Each row of a before or after table is a point. The points were changed in one or more steps. Then noise was added and the rows were shuffled. The steps act on how far a point lies along the listed directions, d1 being the first. What was done? A step turns or swaps two directions, mirrors them in a line or flattens them onto one, adds a multiple of one to another, or multiplies one. Angles are multiples of 10 degrees, from the lower direction toward the higher: turns from -170 to 170, lines from 10 to 170 but not 90. Use the fewest steps. Two steps may share a direction if one is a turn and the other turns, adds or multiplies; they go together, in the order done. Otherwise the lowest direction goes first.
In the rows, 128 means zero.

Directions:
(1): [147  87 110]
(2): [153 154  96]
(3): [165 131 160]
Before (14 x 3)
[[ 89 116 147]
 [168  92 139]
 [ 67 139 140]
 [189 120 170]
 [145 110 119]
 [115 154 129]
 [ 53 123 140]
 [133 124 149]
 [159 104 118]
 [127 163 142]
 [112 111 141]
 [134 149 136]
 [130 123 119]
 [154 147 181]]
After (14 x 3)
[[137  55 178]
 [107 121 131]
 [119  87 164]
 [126 123 105]
 [ 92 164 137]
 [ 64 157 101]
 [ 77 112  95]
 [128 109  94]
 [142  64 151]
 [135 137 131]
 [141 108 110]
 [116 111 155]
 [125 153 137]
 [117 168 133]]
Steps: turn d1 and d3 by 160 degrees; multiply d2 by 1.3

Directions:
(1): [125  92 118 101 126 181 108 158]
(2): [110 144 125  71 134 102 157 159]
(3): [117 163 125 164 108 135 123 184]
(4): [101 174 154 110 144 156  98 106]
Before (11 x 8)
[[110 138 126  98 118 165  96 121]
 [155  71 102 110 115 137 128 124]
 [118 111 141 127 141 180  85  57]
 [146 109 148  74 149 162 116 106]
 [112  67 109  68 126 158 126 104]
 [ 87 190 119 132 132 199  86 144]
 [162  60 106 156 131 122 148 146]
 [126 162 120 167 132 140  96 119]
 [ 98 145 123 101 134 124 112 168]
 [164 111 102 200 107 107 149 148]
 [161  93 112 193  93 125 110 164]]
After (11 x 8)
[[124 110 126 132 126  96 140  42]
 [149 108 119 112 128 104 136  85]
 [111 161 128 144 131  87 121 135]
 [119  88 127  80 145 152 119  74]
 [ 95 181 107  84 142 117 151 136]
 [115 132 108  91 137 145 117 157]
 [120 146 125 105 122 108 129  96]
 [132 109 105 102 124 145 140 180]
 [127 105 120  70 121 111 136 175]
 [142  92 124 116 149 115 147 126]
 [162 125 155 125 144 118 130  69]]
Steps: turn d1 and d2 by 130 degrees; turn d2 and d3 by -50 degrees; multiply d4 by 0.4

Directions:
(1): [102 135 146 165 126 113 121  96 199 121 152 128]
(2): [116 139 101 162 204 110 138 140 111 118 141 147]
(3): [146 167 108 115 129 172  87 156 146  95 164 131]
(4): [144 157 195 103 155 133 154 140 142 114 108 159]
(5): [139  88 146 130 133 109 145 191 147 119 155  87]
Before (8 x 12)
[[123 172  74 114 126 164 124  26  68 129  86 190]
 [130 153 124 172 175 119 115 137 191 101 183 136]
 [146 147 116 129 137 148 109 149 111 119 141 125]
 [144 153 126  89 154 160 142 153  97 110 131 129]
 [129 119 130 126 122 130 138 154 101 136 132 128]
 [129 151 104 114 182 144 138 127  63 108 118 154]
 [166 112 206  77  79 147 162 144 134 130  87 118]
 [143 167 118 115 115 151 121 130 117 122 137 145]]
After (8 x 12)
[[141 107 135 159 178  95 150 173 151 118 166 113]
 [112 144 130 144 119 134 125 110 128 136 131 149]
 [147 150 200  96  76 160 137  92 171 122  94 143]
 [116 165 132 113 148 147 145  89 119 121 116 150]
 [116 158 105 123 181 139 139 102  72 112 112 164]
 [130 144 124 144 135 130 119 114 117 133 123 134]
 [167 119  73  71 134 164 148 141   8 125  92 143]
 [139 146 126 116 115 131 140 129 104 134 121 140]]
Steps: swap d1 and d5; multiply d3 by 0

Directions:
(1): [154 103  98 150 116 185  75  98 137 139 135 133 145 104 135 125 193 105
 125 128]
(2): [134 101 145 157 188 129 138 167 116  95 169 131 129 167 152 134 165 130
 133 175]
(3): [160 131 146 158 129 101 162  62 173 139 149 128 120 127 172 104 108  92
 122 148]
(4): [168 141 198 123 146 133 101 132 151  89  94 165 103 101 144 139 139 151
 132  97]
(5): [127  95 119 105  89  95 107 108 112  81 203 145 114  97 127 129 117 154
 146 125]
Before (13 x 20)
[[158 150 139 160 164 147 131 102 184 156 108 117 136 129 160 108 153  95
  106 145]
 [119 120  98 157 115  96 175  81 147 173 155  90 154 117 142  92 109  87
  122 156]
 [122 134  88 153  93 187 112  95 130 191 112 108 150 129 124 116 144 111
  126 119]
 [144 181 180 141 169 126 169 134 151 127  85 135 101 156 150 124  91 120
  108 132]
 [147 141 131 129  88 102 130  67 153 148 123 137 107 104 158 107  76 102
  130 109]
 [149 164 152 136 112 121 167 103 157 152  87 108 120 119 151  96 108 112
  106 106]
 [109 100  33 111  64 141  90  98 101 145 160 119 151 112 100 107 133 120
  141 121]
 [105 126 107  89  84  93 125 130  97 122 151 120 119 136 114 129  88 160
  145 112]
 [146 112 105 148  78  95 136  54 156 139 167 132 122  99 143 123 114 128
  112 131]
 [154 177 153 106 120 125 159 113 158 147  86 128 119 117 143 129  94 118
  125 117]
 [ 90 135 103 105 104  88 166 141 112 123 137 112 106 153 102 142 107 132
  142 122]
 [145 127 165 137 133  84 148  84 145 102 137 132 114 104 138 108  83 124
  134 129]
 [105 156  73 121 115 152 139 116 129 202  86 110 164 145 110 104 102  92
  115 136]]
After (13 x 20)
[[104 116  63 127  82 149 102 128 109 160 123 115 148 112  90 145 148 147
  109 116]
 [117 111  65 139 132 166  97 130 130 152 161 103 156 128 121 119 180 112
  118 154]
 [167 117 104 117  92 197  26 108 132 119  82 163 136  74 112 126 189 136
  139  74]
 [148 111 101 144  86 221  44 100 125 149 121 140 143  89 122 131 194 138
  137  95]
 [ 80 130 104 119 127  86 172 136  97 139 132  94 138 143  92 114  67 129
  131 142]
 [ 88 132  70 104  77 123 122 127  95 165 122 111 131 127 107 121  84 120
  132 111]
 [ 97 141  97 108  89 109 163 140 105 145 133  92 133 132 113 104 100 135
  117 118]
 [111 158 107  88 100  98 177 130 120 148 135 107 127 134 121 129  72 127
  131 136]
 [ 83 117  96 104 119 141 104 191  81 135 114 105 158 105  75 136 147 156
  135 111]
 [ 87 162 126 118 144  77 205 153 106 126 153 107 108 180 126 122  48 133
  118 160]
 [124 160 166  90 112  84 142 140 121 117  95 132 103 140 126 132  68 165
  138  93]
 [128 140 123  88 111 155  76 147 114 124  96 160 138 101 103 130 126 150
  135  99]
 [102 162 168  90 128  69 174 167 124  96  95 134  82 150 105 153  84 159
  144  96]]
Steps: multiply d1 by 2; flatten d2 and d5 onto the line at 170 degrees; turn d3 and d4 by -120 degrees
